Each row is a point. Any point is a mix of the corners, with weights that add up to 1. It lies inside the corners' shape when no weight is negative. Say inside or outside, and name the corners with a negative weight.

Corners:
(1): [ 0.31 -0.47]
(2): [-0.21 -0.26]
(3): [0.39 0.62]
Points:
[0.37 0.55] => inside
[ 0.23 -0.10] => inside
[ 0.07 -0.27] => inside
[ 0.02 -0.46] => outside (3)

Corners:
(1): [ 0.38 -0.70  0.19 -0.07 -0.46  0.34 -0.13  0.84]
(2): [-0.17 -0.27 -0.63  0.07 -0.36  0.34 -0.02  0.79]
(3): [-0.68  0.23 -0.44 -1.03 -0.51 -0.24 -0.54  0.03]
(4): [ 0.51  0.17  0.15 -0.57 -0.68 -0.10  0.53 -0.07]
(5): [ 0.20  0.21  0.45 -0.24  0.15  0.14  0.26  0.56]
(6): [-0.12 -0.78  0.43  0.52  0.00 -0.31 -0.34  0.89]
(7): [ 0.30 -0.13 -0.23 -0.69  0.23  0.11  0.18 -0.42]
(8): [ 0.51  0.02  0.10  0.26 -0.01  0.09 -0.04  0.43]
(9): [ 0.60  0.21  0.25  0.08 -0.32  0.81  0.42 -0.09]
Points:
[ 0.30 -0.09 -0.01  0.13 -0.12  0.12 -0.03  0.47] => inside
[ 0.10  0.05 -0.02 -0.25 -0.24  0.03  0.06  0.26] => outside (1)
[-0.13 -0.22 -0.03 -0.27 -0.18 -0.08 -0.21  0.32] => inside
[ 0.22 -0.21 -0.09 -0.21 -0.28  0.17  0.04  0.27] => outside (5)
[ 0.01 -0.19 -0.36 -0.12 -0.23  0.24  0.03  0.48] => inside
[ 0.15 -0.47  0.09  0.07 -0.26  0.14 -0.11  0.68] => inside

Corners:
(1): [ 0.03  0.01  0.13 -0.27 -0.01 -0.28  0.51 -0.24  0.56  0.19  0.25 -0.20
 -0.12  0.42]
(2): [-0.14  0.05 -0.40  0.08 -0.17  0.21  0.17 -0.27 -0.47 -0.17  0.06 -0.60
  0.31  0.36]
(3): [ 0.12  0.49 -0.02  0.11 -0.37  0.09  0.01  0.06 -0.19  0.15 -0.38 -0.25
  0.60  0.02]
(4): [ 0.11 -0.15 -0.27 -0.15 -0.49  0.36 -0.29  0.70 -0.66  0.33  0.29  0.59
 -0.64  0.08]
(5): [ 0.05  0.85  0.47 -0.10  0.13 -0.10  0.06 -0.61 -0.64 -0.50 -0.48  0.38
 -0.06  0.33]
(6): [-0.49  0.12 -0.12 -0.19 -0.40  0.40  0.54  0.04 -0.79  0.49 -0.39 -0.60
  0.00 -0.20]
(7): [-0.80  0.05 -0.15  0.03  0.00  0.32  0.40  0.17 -0.43  0.12 -0.31 -0.23
  0.34  0.43]
(8): [-0.53  0.14 -0.88 -0.54 -0.58  1.10 -0.57  0.40 -0.39  0.50  0.50  1.60
 -1.01 -0.23]
(9): [-0.20 -0.17 -0.28 -0.69  0.22 -0.23 -0.36 -0.05  0.84  0.28  0.14 -0.59
 -0.05  0.13]
(10): [-0.12 -0.02 -0.16 -0.10  0.53 -0.78  0.42 -0.61  0.18  0.10 -0.40 -0.37
  0.16 -0.03]
(11): [-0.43  0.19  0.43  0.51 -0.16  0.17  0.09 -0.49 -0.56  0.36 -0.53 -0.15
 -0.01 -0.21]
(12): [ 0.45  0.31 -0.50 -0.15  0.58 -0.02 -0.05 -0.44  0.35 -0.19 -0.76 -0.36
  0.01  0.09]
(13): [ 0.67 -0.19  0.06 -0.60  0.12  0.08 -0.03 -0.13  0.14 -0.35 -0.39  0.08
  0.41 -0.33]
(14): [-0.22  0.16 -0.30 -0.11  0.07 -0.25  0.14  0.19  0.55 -0.68 -0.15 -0.71
 -0.14  0.26]
(15): [ 0.36  0.07 -0.09 -0.53 -0.09  0.45  0.41  0.82 -0.51  0.60  1.28  1.03
 -0.94 -0.30]
Points:
[-0.17  0.01 -0.22 -0.09 -0.04  0.02  0.08 -0.10  0.09  0.07 -0.28 -0.40
  0.09  0.10] => outside (5, 15)
[-0.42 -0.08 -0.24 -0.18 -0.04  0.14  0.20 -0.03 -0.04  0.46  0.14 -0.06
 -0.20  0.18] => outside (3, 5, 13, 14)
[-0.01  0.12 -0.07 -0.22  0.04  0.09  0.16 -0.12 -0.06  0.04 -0.12 -0.06
  0.05  0.00] => outside (4)
[-0.01  0.01 -0.10 -0.33 -0.02  0.07  0.12 -0.05 -0.03  0.06 -0.17 -0.19
  0.06 -0.04] => inside
[-0.11  0.11 -0.09 -0.18 -0.08  0.11  0.07 -0.02 -0.21  0.17 -0.02 -0.06
 -0.12  0.03] => inside
[-0.10  0.17 -0.16 -0.09 -0.14  0.16 -0.04 -0.02 -0.13 -0.02 -0.29 -0.15
  0.07  0.15] => outside (10, 15)
[-0.04  0.12 -0.20 -0.30 -0.08  0.26  0.12  0.22 -0.21  0.01  0.08  0.07
 -0.11  0.15] => outside (10, 11)
